Every row gives one point. The points of each table are mixes of a few directions, plus a little noise. How many directions does each table use, and how many do they share? Where both have some left over, give the other angles between the two spaces (their principal angles), to ten degrees, smallest first.
(in the rows, 128 means zero)

First (7 x 2):
[[133 127]
 [108 130]
 [132 128]
 [ 80 134]
 [187 121]
 [ 81 134]
 [175 122]]
Second (4 x 2):
[[107 150]
 [ 96 162]
 [156  98]
 [153 101]]
Directions: first 1, second 1, shared 0; angles 40

First, 5 rows:
[[144  96 125 111]
 [121 138 142 146]
 [146 107  71  62]
 [115 150 142 151]
 [114 149 160 168]]
Second (8 x 4):
[[172 148 161  88]
 [132 123 106 136]
 [110 129 149 128]
 [137 132 137 119]
 [146 137 141 112]
 [ 34  99 111 188]
 [133 131 136 122]
 [161 124  83 131]]
Directions: first 2, second 2, shared 0; angles 50, 80

First (9 x 8):
[[175 134 147 128 147  94 130  73]
 [101  85 100 116 117 138 130 211]
 [125 111 124 117 127 123 123 172]
 [156 174 146 189 148 139 120  82]
 [105 164 141 139 119 153 118 125]
 [108  99 127  68 111 114 125 177]
 [104 130 113 117 114 141 149  66]
 [127 116 129 121 128 125 117 183]
 [150 138 126 157 141 125 140  65]]
Second:
[[ 83 138 111 151 196 107 126 164]
 [133 120 142 129 124 140 127 134]
 [170 109 160 112  70 162 128 110]
 [ 98 150  90 134 163  91 129 127]
 [117 126 130 134 137 124 126 133]
 [135 169  73 118 172 112 144 142]
 [101 131 108 129 104  83 120  81]
 [152 123 144 125 131 160 133 151]
 [164  85 194 121  55 174 119 110]]
Directions: first 4, second 3, shared 0; angles 40, 80, 80

First:
[[120 133 130 116 130 118 136 160 149 132 161]
 [173  87 154 147 101 196  87  41  58 106  34]
 [109 137  99 141 134  90 142 108 129 130 116]
 [115 128 104 142 127  99 137  96 119 125 104]
 [125 121 137 112 120 124 134 158 143 125 158]
 [115 144 104 143 142 104 137 111 129 135 116]
 [116 119 127 113 117 105 140 154 146 124 159]
 [151 154 167 110 153 189 111 194 152 147 176]]
Second, 11 rows:
[[147 121 135  93 147 129 133 117 154 141  94]
 [152 133 124 173 115 173 119  99  57 119 133]
 [144 161  91 179 119 161 145 107  69 119 157]
 [109 125 159 136 109 113 123 139 116 106 127]
 [ 99  98 148 114 115 121  88 140 171 124 104]
 [ 85 117 135 151  97 123  94 145 141 108 134]
 [155 140 164  88 139 127 154 103 133 116  63]
 [112  96 178 104 120 110 103 141 148 120 101]
 [131 150 112  93 144 114 156 124 177 132 101]
 [152 143 113 123 150 121 162 128 110 144 153]
 [121 123  50 154 153 115 133 166 132 179 241]]
Directions: first 3, second 5, shared 1; angles 50, 70

First, 10 rows:
[[129 101 105 130 103  87 109 102 162 163 116 124 190 129]
 [140 127 114 128  82 114 109 146  98 120 186  77  87 137]
 [126 114 119 128 124 110 122 112 150 147 112 135 166 127]
 [128 141 139 127 139 148 137 142 111 111 136 128  96 128]
 [134 133 124 128 104 127 120 145 102 117 166  97  89 133]
 [118 131 142 128 172 144 147 114 153 132  76 175 162 120]
 [134 153 142 127 124 161 135 165  77  90 175 101  42 132]
 [127 129 131 128 135 132 132 127 130 127 121 135 130 127]
 [109 130 154 128 211 156 163  98 180 139  26 220 199 112]
 [136 119 111 129  86 104 108 132 118 134 167  89 118 135]]
Second, 9 rows:
[[ 92 100 177 124  98 127 116 152 149 162 140 105  65 165]
 [123 123 125 128 112 149 122 116 152  74 155 154  78 133]
 [145 158 107 116 143 118 135 103 109 146 115 141 110 104]
 [156 152  90 128 140 127 134 110 107 101 131 140 149 101]
 [104  96 174 150 157 154 141 181 138 122 102 115 212 153]
 [120 120 137 140 153 171 140 128 161  57 120 177 146 129]
 [116 103 135 121  93  72 107 129 133 225 118  78 151 145]
 [153 164  88 108 127 103 127  78 114 153 122 147  86  96]
 [144 136 118 137 129 131 131 155  89 113 148  95 155 124]]
Directions: first 2, second 5, shared 2

First:
[[145 153 110  85  67 128 161 160 135  88 127  81 119 202 140 135 105 157
  139 126]
 [ 72  98 138 155 195 196 139 109 127 180 164 140 118  77 131 110 193 145
  140 128]
 [187 119 125  79  29  82  81 157 149 100 124 118 110 167 131 146  56 124
   93 131]
 [167 129 171 122  83  93 101 127 134 105 101 132 112 132 122 131 112 107
   97 131]
 [106 140 112 135 175 142 159 132 120 112 124 102 141 108 115 132 150 136
  172 142]
 [128 107 106 160 154 125 150 114 119 137 151 116 116 103 130 116 141 138
  145 100]
 [143 149 172 105 121 117 122 144 134  74  85  96 126 112 101 145 134 114
  144 171]
 [103 104  94 149 177 141 116 116 124 167 156 151 141  87 127 126 131 128
  138 123]
 [116 159 155 145 110 147 175 109 116 140 117 144 123 196 158 103 162 137
  101  94]
 [137 128 121 104 104 106  65 135 138 147 120 177 152 132 127 145  77 101
   92 148]
 [103 122 102 169 192 131 139 105 113 156 139 151 148  92 126 120 145 121
  145 115]]
Second:
[[113 163 125 159 117 129 155 123 131 155 137 161 152 165 137 106 117 133
   97 124]
 [ 89 144 168  81 152 160 100 137 111 142  95 168 139 136 136 142 165 112
  137 149]
 [148 113 118 131 124 107 129 134 127 111 135 106 114 107 120 130 117 132
  144 121]
 [ 94 156 180  72 152 118 101 166  90 132  90 179 132 113 123 141 157 110
  171 145]
 [119 101 135  96 144 173  98 111 137 123 114 112 122 126 135 150 156 120
  125 142]
 [160  95  96 150 116 125 134 110 148 110 149  80 112 116 125 129 111 138
  121 117]
 [195  33  82 124 124 124 104 106 155  67 149  13  75  65 112 158 117 138
  154 117]
 [104 172 134 153 120 131 154 127 126 161 131 174 156 168 138 105 121 130
   98 127]
 [179 115  72 202  92  83 174 115 152 115 176  81 118 126 119 102  73 152
  108  97]
 [ 90 143 168  80 152 159  99 137 111 141  95 166 138 135 135 143 165 112
  138 149]
 [118 173 130 159 114  99 160 141 119 150 137 168 148 152 129 102 108 133
  115 119]]
Directions: first 6, second 3, shared 1; angles 40, 60

First (11 x 32):
[[130 132 130 149 122  83 120 146  90 170 163 152  85 115 138 176 174 152
  144 147 114 150 157 127 139 158 111  99 157 121 110  99]
 [181 106 163 126 117 134 148 166  92 142 149 111 105 140 119 166 124 117
  117 175 172 143 115 110 138 152  99 100 137 100  91 120]
 [144 111 135 111 128 148 130 116 170 132 107 138 136 170 107  94 117 119
  131 125 112 118 133 125 149  89 159 127 105 155 150 123]
 [144 126 140 119 126 142 122 130 139 132 125 108 131 143 107 110 129 112
  107 134 135 124 131 118 129 128 127 133 124 144 136 117]
 [ 91 140 102 140 130 103 136 117 129 114 122 147 138 103 151 130 128 143
  150 108 111 126 127 143 120 120 144 127 128 126 129 144]
 [112 127 114 150 130 107 145 144  65 120 148 160 110  83 183 202 116 166
  169 131 143 147 105 144 121 154  93 117 148  53  82 160]
 [156 110 145 106 125 149 119 115 184 149 109 131 129 188  86  79 135 110
  117 131 104 116 150 116 156  86 166 124 104 182 164 101]
 [ 96 158 111 157 110  50 164 154 108 110 145  95 137  72 135 135 161 107
  114 150 147 131 132 121  99 158 143  87 145 154 101 123]
 [107 134 113 128 127 121 144 119 147 103 111 124 152 120 132 106 116 120
  131 116 125 117 119 133 119 110 152 128 116 141 133 144]
 [115 129 118 112 145 183 110 101 140 100 104 127 154 129 140 109  86 134
  129  92 128 115 102 142 117 115 116 178 114 101 145 160]
 [132 136 136 108 146 187  70 100 142 138 122 112 131 146 110 100 123 128
   98  98 115 121 136 130 121 138  98 189 130 131 166 118]]
Second (10 x 32):
[[118 135 122 134 126 112 134 130 125 124 130 125 131 116 132 129 135 126
  128 128 128 128 129 129 122 132 132 122 131 133 124 128]
 [129 127 129 127 128 130 128 128 128 129 128 128 128 129 128 128 127 128
  128 128 128 128 128 128 129 127 127 129 127 128 128 128]
 [125 130 126 130 127 123 130 129 127 127 129 127 129 124 129 128 130 128
  128 128 128 128 128 128 126 129 130 126 129 130 127 128]
 [145 117 138 118 132 154 118 125 132 135 124 133 124 148 122 127 118 130
  128 127 128 128 126 127 137 121 121 138 123 120 134 127]
 [ 49 180  81 176 110   7 172 145 107  96 145 105 147  35 156 134 176 118
  129 131 127 128 139 133  84 159 162  80 152 164 102 132]
 [203  78 174  82 145 243  86 112 148 158 112 150 110 217 101 122  83 138
  127 125 128 128 118 123 170  98  96 173 105  94 153 124]
 [ 68 168  91 165 114  35 162 141 111 103 141 110 143  57 149 133 164 120
  128 130 128 128 136 133  94 152 154  92 146 156 108 131]
 [176  96 157  98 139 202 101 118 141 148 117 142 116 185 111 124  99 134
  127 126 129 128 122 125 155 109 108 157 114 106 144 126]
 [162 105 149 107 136 181 109 121 137 142 120 138 120 169 115 125 107 132
  127 126 128 128 124 125 147 114 113 149 118 112 140 126]
 [105 143 114 142 123  93 141 133 122 119 133 121 134 101 136 130 142 125
  128 129 127 128 131 130 115 137 138 114 135 139 120 129]]
Directions: first 5, second 1, shared 1

First (10 x 32):
[[123 128 143 104 116 138  70  94 123 135 180 128 114 161 152 142 130 163
  141 113  60 117  87 100 166 124 173 131  94 122 113 146]
 [109 157 138 103 136 137  95 114 142 123 156  95 128 146 145 145 130 152
  121 114 123 141  94 115 134 126 169 104  98 107 116 124]
 [ 88 142 123 128 121 146 158 131 143 142  77 104 142 104  93 163 170 102
  147 113 226 166 151 144  93 129 110  77 126  98  84 134]
 [ 84 126 109 120 115 145 135 127 136 165  90 118 128 126  89 188 161  92
  164 122 197 175 164 138 131 136 114 142  67  95  96 163]
 [169  56 123 154 100 129 136 129  93 156 128 189 105 127 117 112 141 111
  162 152  63  95 162 139 150 126  94 205 130 148 125 161]
 [110 125 113 130 117 123 127 119 126 142 109 149 131 130 111 148 118 110
  143 123 140 138 146 118 150 135 110 144 116 140 139 147]
 [123 162 110 127 165 111 156 166 150 112 106  95 142 119 125 125  96 107
   89 146 184 155 145 146 106 138 120 141 117 121 170  99]
 [152 134 124 128 145 104 114 134 125 110 155 139 126 142 152 100  76 141
   99 141  76 107 114 115 151 132 136 162 136 156 182 112]
 [162  96 163 142 114 155 148 130 115 121 137 121 119 106 136  93 193 148
  141 129 114  97 115 155  75 107 133  78 181 110  59 117]
 [159 155 134 142 152  93 140 135 129  77 140 142 145 120 158  64  63 152
   74 129  96  90 100 112 123 128 122  95 215 182 194  77]]
Second:
[[126 155 161 137 134 143 135 110 121 125 145 107 169 122 142 128 143 117
  139 108 158 139 106 136 118 137 121  80 113 112 113 121]
 [120 133 132 127 107 146  98 121 131 135 141 110 126 142 126 145 142 139
  143 124 118 144 119 122 141 118 139 101 112 133  98 156]
 [172  95  88 113 147 110 172 161 140 127 125 157  59 114 157  89 106 127
   93 152  94  77 150 127 124 146 111 191 176 106 166  69]
 [176 119 114 114 132 146 155 142 142 132 163 117  74 122 182  98 135 130
  112 133 101  94 119 128 130 148 113 124 153  82 122  77]
 [ 54 147 144 118 162  92 105 120 121 119  80 126 190 134  64 174 121 128
  127 126 185 173 135 139 100 110 182 178  64 143 151 161]
 [155 122 131 154  73 162 109 115 121 137 154 129 119 135 144 118 139 130
  156 121  90 125 122 114 163 123  89  55 162 161  90 160]
 [ 31 146 141 114 148  94  72 117 123 123  73 119 191 149  41 199 125 140
  137 128 180 194 137 133 110  93 203 180  42 159 136 198]
 [121 133 136 135 145 113 146 126 121 121 113 139 153 117 120 123 119 117
  123 125 151 126 132 135 115 133 122 139 130 132 149 118]
 [199  92  93 136  78 160 135 143 138 140 166 142  43 130 179  88 129 137
  130 141  47  83 134 109 168 135  79  97 200 134 104 114]
 [102 131 137 142 137 104 132 122 115 120  96 149 170 122  94 135 113 118
  130 125 154 139 139 132 119 122 126 144 126 160 152 144]
 [151 134 132 118 143 139 150 132 135 128 151 113 113 121 162 112 136 125
  118 125 130 113 115 134 119 145 124 120 131  88 125  90]]
Directions: first 5, second 4, shared 1; angles 40, 50, 50
